Each point is reached from the start by the listed moves, each made once or not at all, plus a little noise. Is the number of moves made odd or even? Then give how often each move was made.

Moves:
(1): [ 1.58  1.01  1.25  1.72 -0.41]
(2): [-0.42  1.62 -2.55  0.49 -1.13]
(3): [-1.59  1.93  0.23 -0.19  0.67]
Start: [-1.98  0.01 -0.37 -0.30  0.13]
Points:
[-0.69  1.04  0.97  1.37 -0.16] -> odd (1, 0, 0)
[-0.80  2.54 -1.54  2.02 -1.47] -> even (1, 1, 0)
[-1.78 -0.21 -0.40 -0.40  0.15] -> even (0, 0, 0)
[-2.69  4.49 -1.37  1.46 -0.66] -> odd (1, 1, 1)

Moves:
(1): [ 1.72 -0.58 -0.86 -1.28  0.15  0.01  0.70 -0.38  0.40 -0.38 -0.35 -0.43]
(2): [-0.15  1.41 -2.24 -0.46 -0.75 -1.19 -1.15 -1.52 -0.65  0.49  0.62 -0.71]
(3): [ 0.35  0.78  1.75  0.71  0.54 -0.90 -1.18 -0.50 -1.10 -1.02 -0.28 -1.19]
(4): [ 0.89 -0.18 -0.71  1.05 -0.12 -0.51  0.07 -0.60  0.58 -0.54 -0.70  0.77]
(5): [-0.17  0.82 -0.41  0.24  1.38  0.98 -1.19 -0.57  0.46 -0.79 -0.29 -0.42]
(6): [-0.11 -0.01 -0.62  0.56 -3.12  2.85  0.04 -0.03 -0.02  1.89 -0.21 -0.16]
(7): [-0.57  0.01 -0.39  0.82 -0.43 -0.06  2.27 -1.37 -0.31 -1.56  0.90 -1.06]
(8): [ 1.45  1.53 -0.04  0.09  0.36  1.37  0.99  2.89 -0.22  1.38  0.16  0.01]
(9): [-0.40 -0.10  1.41 -0.26 -0.94 -0.14  1.34 -1.98  3.06  0.48 -0.51  0.60]
Start: [-1.47 -0.53 -1.47  1.12  1.08 -0.14 -1.94 -0.76  0.90 -0.98  0.20  0.49]
Points:
[ 0.96  1.65 -5.25  0.45  0.42 -0.10  0.99 -1.36  0.03 -1.45  1.25 -1.80] -> even (1, 1, 0, 0, 0, 0, 1, 1, 0)
[-0.64  0.68 -0.75  2.98  3.03 -0.49 -4.31 -2.43  1.16 -3.36 -1.21 -0.28] -> odd (0, 0, 1, 1, 1, 0, 0, 0, 0)
[-0.09  0.65 -4.56  0.85  0.61 -1.15  0.23 -6.89  4.57 -3.48 -0.35 -0.75] -> even (1, 1, 0, 1, 1, 0, 1, 0, 1)

Moves:
(1): [ 1.68 -0.27 -1.01 -1.16  0.71 -1.35  0.12  0.64  0.80  0.51  0.27  0.50
 -0.43 -0.17  0.92 -0.44  0.07  0.59  0.41  0.06]
(2): [ 0.97  1.44  0.37 -0.47  0.27  0.28 -0.98 -0.35  0.86  0.37 -0.61  0.37
 -0.51 -0.30 -1.12  0.71  0.32  0.54  0.20 -0.34]
(3): [ 1.35 -0.54  1.25 -0.18  0.10  0.24 -0.11 -0.04 -0.75 -0.45 -0.50 -0.28
 -0.19 -0.30 -0.45  0.05 -0.80 -0.14 -0.29 -0.33]
(4): [-0.37  0.07 -0.18  1.53  0.59  0.02  0.88 -0.55 -0.97  0.82  0.31  0.36
  0.53 -0.09  0.01  0.34 -0.26  0.55 -0.54 -0.38]
(5): [-0.11 -0.17 -0.22  0.03  2.31 -0.34 -1.87  1.57  1.61 -1.61 -0.39 -0.47
 -0.19  0.15 -0.69 -0.41  0.32  0.82 -0.72 -0.44]
(6): [ 0.30 -0.68 -1.75 -0.29  0.39  1.73 -0.05 -0.05  0.58  0.13  0.14 -0.80
 -1.24  0.52  0.94 -0.45  0.17  0.45 -0.26 -1.08]
(7): [-1.40 -0.16  0.26 -0.86  0.79  0.54  1.90  1.19  1.69 -0.05 -2.09 -0.43
 -0.50  0.01 -0.67  1.25  0.30 -0.77 -1.03  0.19]
(8): [ 0.68  0.50 -0.12  0.93 -1.12  0.08 -0.60  1.01 -0.46  0.66 -0.32 -0.42
  0.72  0.20 -1.03 -0.33 -0.71  0.08  0.24 -0.14]
(9): [ 0.19 -0.72  0.44  0.71 -0.71  0.48 -0.72 -0.79  1.97 -0.35  1.36 -0.15
  1.77  0.35 -0.58  1.55 -1.19 -0.33 -0.49  0.94]
(10): [-0.19 -0.54  0.49 -0.63  0.80 -0.52  0.27  0.11 -0.22  0.79 -0.31 -0.93
 -1.08  0.93 -0.44  0.34  0.40 -0.11 -0.29  0.50]
(11): [-0.41 -0.26  0.03 -0.71 -0.01  0.01  0.18  0.90  0.02 -0.03  1.04 -0.04
 -0.43 -0.66 -0.96  0.15 -0.06 -0.41 -0.69 -0.18]
(12): [-0.36 -0.74  0.00 -0.90 -0.10  0.09  0.57  0.20 -0.26  0.91 -0.03  1.44
 -0.20  0.92 -0.94 -0.57 -0.15 -0.17  0.75  0.12]
(13): [-0.75 -0.69  0.00 -0.44  0.33  0.37 -0.15 -0.20 -0.39  0.62 -0.40 -0.18
  1.04 -0.51  0.07  0.18 -0.20 -0.59  0.81  0.52]
(14): [ 0.49  0.62 -0.55 -0.68  0.14  0.97  1.25  0.19 -1.01 -0.01  0.22 -1.20
  1.24  1.63 -0.46 -0.30  0.52 -0.88 -1.07 -0.41]
(15): [-0.45  0.54  0.20 -0.24 -0.05  1.68 -0.21  1.03 -0.50  1.84  1.40  1.27
  1.02  0.87  2.16 -0.96 -1.20  0.39 -0.60  0.32]
(16): [ 0.61 -0.04 -0.55 -0.26  0.17  0.93 -0.51  0.48 -0.82 -0.84  0.10  0.65
 -0.38  0.55 -0.60  1.78  0.63 -0.04  0.35  0.81]
(17): [ 0.01 -0.48  0.28  0.47  0.20  0.99  0.42  0.89  0.52  0.28  0.19  0.60
  0.29 -0.43  0.53 -0.43  1.44 -0.79  0.58  0.50]
(18): [ 0.98  0.09  0.10 -0.22 -0.72  0.58 -0.44 -0.42  0.16 -0.26 -0.42 -0.07
  0.02 -0.19 -0.28 -1.24  0.57  2.10 -0.51  1.59]
Start: [ 1.48  1.38  1.82  0.51  1.32  0.51  1.43  0.22  0.42 -0.28  0.27  1.80
  0.99 -0.14  2.78 -2.42  0.62 -0.56  0.87 -0.60]
Points:
[ 4.08 -1.80  0.20 -0.61  5.30  3.69  0.48  2.09  4.32 -1.74 -1.30  0.99
  1.51  0.28  1.55  0.18  0.15  2.00 -1.63  1.39] -> even (1, 0, 1, 1, 1, 1, 1, 0, 1, 0, 0, 0, 1, 0, 0, 1, 0, 1)
[ 1.96  1.80  0.46 -1.31  3.20  8.01  3.44  4.43 -0.17  3.85 -0.46  0.89
  1.68  2.41  0.85 -1.48  2.58 -0.06 -1.92  1.32] -> odd (0, 1, 0, 1, 0, 1, 1, 1, 0, 1, 1, 0, 1, 1, 1, 1, 1, 1)
[ 5.55 -0.34  0.67 -1.13  3.20  2.45 -0.17  4.14  2.72 -0.16  1.00  1.70
  2.64  3.85 -0.77 -2.38  2.34  0.67  0.13  2.94] -> even (1, 0, 0, 0, 1, 0, 0, 1, 1, 1, 0, 1, 0, 1, 0, 1, 1, 1)
[ 2.84 -1.54 -1.16 -0.37  2.69  2.74  1.55 -0.12  1.21  1.48  1.93  3.79
  1.95  1.37  2.58  0.14 -0.28 -0.11  1.92  0.41] -> odd (1, 0, 0, 1, 0, 1, 0, 0, 1, 0, 0, 1, 1, 0, 0, 1, 0, 0)
[ 4.32  0.38  1.39 -1.56  3.45  2.77  1.04  4.59 -1.35  2.88  1.45  2.83
  4.02  1.66  1.27 -6.07 -1.18  1.78 -1.35  0.12] -> odd (1, 0, 1, 1, 1, 0, 0, 1, 0, 0, 1, 1, 1, 1, 1, 0, 0, 1)
[ 1.24 -0.30  0.54 -1.54  3.66  2.68  1.37  3.90  3.44  0.27 -3.11  0.05
 -1.61  2.38 -0.23 -3.89  1.50  1.73 -0.91  0.20] -> odd (0, 0, 0, 0, 1, 1, 1, 1, 0, 1, 0, 1, 0, 0, 0, 0, 0, 1)
[ 2.23 -0.60 -0.40 -0.04  1.67  6.00  1.63  0.75  1.20 -0.60  1.82  0.72
  3.79  1.96  2.66 -0.20  2.07 -2.60  0.89  0.70] -> even (0, 0, 0, 0, 0, 1, 0, 0, 1, 0, 0, 0, 1, 1, 0, 1, 1, 0)
[ 3.56 -0.81  2.22 -2.96  3.71  4.71  2.58  3.08  5.12  3.69  0.14  3.31
 -0.09  2.25  3.11 -1.27 -0.08 -0.94 -0.26  0.17] -> even (1, 1, 1, 0, 0, 1, 1, 0, 1, 1, 0, 1, 0, 0, 1, 0, 1, 0)

Moves:
(1): [ 0.96 -0.74  1.11 -0.18 -0.11  0.02  0.17  0.69  0.25  0.36  0.11 -0.32
 -0.86 -0.11  1.46  0.11 -1.11  0.83  1.31  0.22 -0.24 -0.96 -0.67 -1.23
  0.25 -0.52 -0.35]
(2): [ 1.42  0.73 -0.07  0.91  0.23  0.59 -0.22  0.44  0.46 -0.16  0.52 -0.05
 -0.31  0.60 -0.51 -0.26  0.65  1.24 -0.21  0.00 -0.03  0.61  0.53  0.40
  0.12 -0.16 -0.52]
(3): [-0.10  0.29  0.76 -0.40 -1.35  0.20 -0.79  0.03  1.75 -0.90  0.80 -0.40
  0.30 -0.51  1.78  0.04  0.65 -0.42 -0.78  1.90  0.75  0.69  0.26  0.23
  0.47 -0.05  0.31]
(4): [ 0.63 -1.00  0.19  1.06 -0.03  0.15 -0.37 -1.25  0.34 -0.12 -0.15 -0.32
 -1.07 -0.82 -1.08 -0.43  0.11  0.25 -1.20  1.25 -0.48  0.39  0.08  1.04
 -0.35  0.11  0.22]
(5): [-0.48 -0.24  0.30 -0.46  0.75 -0.58 -0.63 -0.90  0.06  0.11  0.59 -0.39
 -0.99 -0.38 -0.40 -0.24  0.42  0.40 -0.36  0.15  0.36 -0.88  1.05  0.27
 -0.07 -0.57 -0.43]
(6): [ 0.17 -0.24  1.18  1.34  1.20  1.02  1.00 -0.27  0.04  0.34 -0.43  0.08
  0.55  1.20 -0.86  0.00  0.16  1.10  0.06  0.66 -0.96 -1.04 -0.50 -0.47
 -0.21 -0.05 -0.27]
(7): [ 0.08 -1.71  0.85 -1.13 -0.19 -0.71  0.72 -0.63 -0.68  0.16  0.17 -0.16
  0.40  1.12 -0.11 -0.67  0.77 -0.14 -0.70 -0.40 -0.72  0.49  0.56 -0.92
  0.01  0.55 -0.22]
(8): [-0.20 -1.10 -0.22 -0.08  0.32 -0.39 -1.70  0.19  0.54  0.64 -0.55 -0.93
 -0.35  0.80  0.64  1.04 -0.30 -0.07 -1.08 -0.49 -0.22 -0.48 -0.47  0.43
 -1.40  0.51 -0.50]
(9): [ 0.50  0.40 -0.77 -0.21 -0.41  0.36  0.30 -0.50 -0.30  0.92 -0.65 -0.31
  0.22 -0.35  0.75 -0.33  0.03 -0.85 -0.75 -0.46 -0.29 -0.42  1.30 -0.04
 -0.35 -0.63 -0.09]
(10): [-1.16 -0.09 -0.07 -0.05  0.78  0.56 -0.01 -0.65 -1.04  1.50  0.59  0.02
 -0.66  0.41  1.25  0.10  0.42  1.86  1.05  0.20 -0.23  1.15  1.16  0.76
  0.59 -0.19  0.41]
(11): [ 1.18 -1.20 -0.67 -0.51 -0.15  0.50 -1.16 -0.17  0.31  0.61  1.13  0.63
  0.47  0.59 -0.69  0.42 -0.33 -0.38  1.33 -0.38 -0.35  0.72  0.64 -0.59
  0.69  0.03 -0.18]
(12): [ 0.80 -0.78 -0.74 -0.75 -0.20  0.47  0.45  0.58 -0.05  0.29  0.72  1.04
  0.30  0.31 -0.13  0.23 -0.25 -0.07  0.66  1.10  0.85 -0.08  0.13  0.52
 -0.72  0.50 -0.87]
(13): [ 0.43 -0.52 -0.75 -0.03 -0.11 -0.48 -0.61  0.80  0.43 -0.69 -0.37 -0.93
  1.48  0.15 -0.39  0.23 -1.11 -0.17 -0.06  1.43 -0.61  0.52  1.73  0.09
  0.08  0.49 -0.56]
(14): [ 0.40  0.39  0.22 -0.20  0.06 -0.08 -0.38 -0.18 -0.18 -0.10 -0.35  0.40
  0.54  0.79  0.62  0.44 -0.88 -0.23  0.78  0.31  0.64  1.08 -0.43  0.46
  0.70 -1.25 -0.79]
(15): [-1.56 -0.67 -0.15 -0.71 -0.27  0.99 -0.07  0.63 -0.59 -0.12 -0.02 -1.21
  1.35 -0.53  0.08  0.43  0.01  0.04  0.41 -0.32 -0.31  0.11 -0.43  0.29
 -0.30 -1.43  0.63]
(16): [ 0.12 -0.68 -0.88  0.04  0.37 -0.30  0.81 -0.30  0.26 -0.70  0.26 -0.18
 -0.41  1.51 -0.05  1.03 -0.81 -0.24 -0.12 -0.28  1.04 -1.03  0.84  0.14
 -0.38 -0.04  1.43]
(17): [-0.12  0.21 -1.36 -1.57  1.13 -0.48  0.05 -0.64  1.12 -1.00 -1.62 -0.07
 -0.52 -0.19  0.17 -1.07  1.53 -0.27  0.44 -0.09  1.62  0.42 -0.12 -1.48
  0.65  0.71 -0.72]
(18): [-0.15  0.02  0.56  0.17 -0.83 -0.63  0.84 -1.12  1.18  0.35  1.34  0.78
 -0.38  0.29  0.51 -1.28  0.09  0.50  0.16 -1.32 -0.27  0.37 -0.49 -0.36
 -0.19  0.52  0.61]
(19): [-0.08  0.76  0.27  0.10  0.31  0.72  0.15  0.98  1.32 -1.19 -0.93  1.44
  0.35 -0.74 -0.15  0.04  0.73  0.00  0.51 -0.57 -0.27  0.57  0.53  0.40
 -0.16  0.06  0.32]
(20): [-0.34 -0.31  0.43  0.00 -0.62  0.80  0.68  0.04  0.32 -0.57  0.01 -0.42
 -0.93  0.42  0.52 -0.78 -0.20 -1.35 -0.84 -0.60  0.87 -0.92  0.68  0.99
  0.23  0.21 -0.29]
(21): [-0.42 -0.11 -0.12  0.74  0.39 -0.27 -0.14  0.60  0.94  0.99 -0.42 -0.81
 -0.76  0.21 -1.50  0.85 -0.46  0.04 -0.42  0.03  0.33  0.80 -0.66  0.04
 -1.04 -0.53 -0.38]
(22): [-0.15 -0.58 -0.95 -0.51  1.53  0.20  0.82 -0.47  0.57  0.02  1.23 -0.70
 -0.14 -0.69  0.27  0.18 -0.59 -0.15 -0.13 -1.16 -0.72  0.46  0.10  0.45
  0.09  0.73 -0.82]
(23): [ 0.39 -0.75 -0.12 -0.91  0.72  0.53  0.53 -0.24  1.10  0.21 -0.37 -0.35
 -0.30  0.08 -0.08  0.26 -0.93  0.78 -1.05  0.25 -0.22 -0.70  0.10 -0.04
  0.00 -0.06  0.09]
(24): [ 0.61 -0.07  0.51 -0.63 -0.56 -0.05  0.11 -0.26  0.27  0.27  0.32 -1.22
  0.65  0.19 -0.22  0.89  0.49  0.92  0.41  0.02 -0.08 -0.20  0.17  0.64
  0.07  0.10 -0.06]
Start: [-0.59  0.72 -0.62  0.78 -0.23  0.20 -0.76  1.01  0.52  0.06 -0.63  0.65
 -0.83  1.09 -0.17  0.96 -0.70  0.39 -1.33 -0.74 -1.11  1.02  1.82 -0.89
  0.75  1.27 -0.34]
Points:
[ 0.77 -2.00  2.35 -0.48  1.33  3.32  0.22  1.74  6.60 -0.75 -0.39 -2.14
 -1.49  1.79  3.21  2.73 -1.76  2.03 -2.79 -0.48 -2.21 -1.52  2.03  0.46
  0.12  2.28 -1.89] -> odd (1, 0, 1, 0, 0, 1, 0, 1, 0, 0, 0, 0, 0, 0, 0, 0, 0, 0, 1, 1, 0, 1, 1, 1)
[-0.71 -1.58 -1.18  1.18  4.78  1.01  2.11 -2.86  5.29  1.63 -0.71 -0.21
 -5.34  1.45  0.25 -0.02 -0.23  3.78 -0.82 -2.10 -1.24  0.82  4.54 -1.43
 -0.43  0.88 -0.40] -> even (1, 0, 0, 1, 1, 1, 0, 0, 1, 1, 0, 0, 0, 0, 0, 1, 1, 1, 1, 0, 1, 1, 0, 0)
[-2.07 -3.84  0.83 -0.11  2.11  2.06  1.55 -3.23  5.69  0.22  0.58 -2.90
 -4.52  4.41 -0.49 -1.11  1.61  4.16 -4.98  0.75  0.59  1.50  4.90  0.09
  0.27  0.40  0.54] -> even (0, 1, 1, 1, 1, 1, 1, 0, 0, 1, 0, 0, 0, 0, 1, 1, 1, 1, 0, 1, 1, 0, 1, 0)
[ 2.43 -3.20 -1.00 -1.80  0.56  0.34 -0.59  1.14  2.42  1.56  0.04  2.04
 -1.57  4.04 -0.34  2.70 -2.69 -0.22  1.02 -1.04  0.27  1.33  5.08 -1.96
 -0.35 -1.16 -1.92] -> even (1, 0, 0, 0, 1, 0, 1, 0, 1, 0, 1, 1, 0, 1, 0, 1, 0, 0, 1, 0, 1, 0, 0, 0)
[ 1.21 -3.50 -2.17 -2.31  2.45 -0.79 -0.36 -2.89  3.12  2.54  1.98 -3.42
 -0.94  5.58  2.05  2.27 -2.59  4.31 -3.56 -2.45 -2.59  2.08  7.99  1.43
  0.01  1.15 -1.83] -> odd (0, 1, 0, 0, 1, 0, 1, 1, 1, 1, 0, 0, 1, 1, 0, 1, 0, 1, 0, 0, 0, 1, 1, 1)
[ 3.41 -2.91 -0.43 -0.71 -2.60  3.36 -1.21  0.09  5.05  1.55  2.86  0.16
 -1.17  0.64  1.82  0.21 -1.69  2.38 -1.42  1.56 -1.81  1.72  3.20 -0.62
  0.36 -0.33 -0.53] -> even (1, 1, 1, 1, 0, 0, 0, 0, 1, 0, 1, 1, 0, 0, 1, 0, 0, 1, 0, 0, 0, 0, 1, 0)
[-1.03 -4.43 -0.46 -2.10 -1.47  1.06 -0.98 -1.35  5.08  0.38 -0.23 -3.15
  0.74  2.67  2.76  2.25 -0.42  2.93 -4.58  0.60 -3.11  2.49  7.17  1.84
 -1.15  1.29  2.18] -> odd (0, 0, 1, 1, 0, 0, 1, 1, 1, 1, 0, 0, 1, 0, 1, 1, 0, 1, 1, 0, 0, 0, 1, 1)
[-0.43 -6.49 -0.62 -0.56  0.18  1.40 -0.88  0.55  3.15  2.79  1.55  0.58
 -2.63  4.06  0.17  2.86 -1.76  2.97  0.51 -1.73 -2.00  2.96  2.97 -0.32
 -2.33  0.78  0.85] -> even (1, 0, 0, 1, 0, 0, 1, 1, 0, 1, 1, 1, 0, 0, 1, 1, 0, 1, 1, 0, 1, 0, 0, 0)
[ 1.34 -0.69 -1.14 -3.30 -1.61  1.02  1.83 -0.57  5.76 -0.22  1.72 -0.93
 -2.18  0.41  4.89 -1.11  0.07 -0.33 -0.84 -1.08  1.43  0.35  3.34 -1.18
  1.23  2.90 -2.63] -> odd (1, 0, 1, 0, 0, 0, 0, 0, 1, 0, 0, 1, 0, 0, 0, 0, 1, 1, 0, 1, 0, 1, 0, 1)
[ 4.55 -6.51 -1.53 -1.84  0.37  0.54 -2.47 -0.85  3.72  0.02  1.36 -2.22
 -1.23  6.56 -2.11  3.17 -2.91  1.31 -3.65  1.64 -0.11  0.61  7.33  2.58
 -0.18  1.62 -3.09] -> odd (0, 1, 0, 1, 1, 0, 1, 1, 0, 0, 1, 1, 1, 1, 0, 1, 0, 0, 0, 1, 0, 0, 1, 1)
[ 1.01 -2.19  0.10 -2.15  1.37  2.34  1.09  0.72  2.81 -1.60 -2.75 -3.20
  2.03  4.84 -0.84  0.42 -0.26  2.31 -2.12  0.42 -1.05  1.33  4.16 -0.88
  2.22  0.27 -3.03] -> even (0, 1, 0, 0, 0, 1, 1, 0, 0, 0, 0, 0, 1, 1, 1, 0, 1, 0, 0, 1, 0, 0, 1, 1)
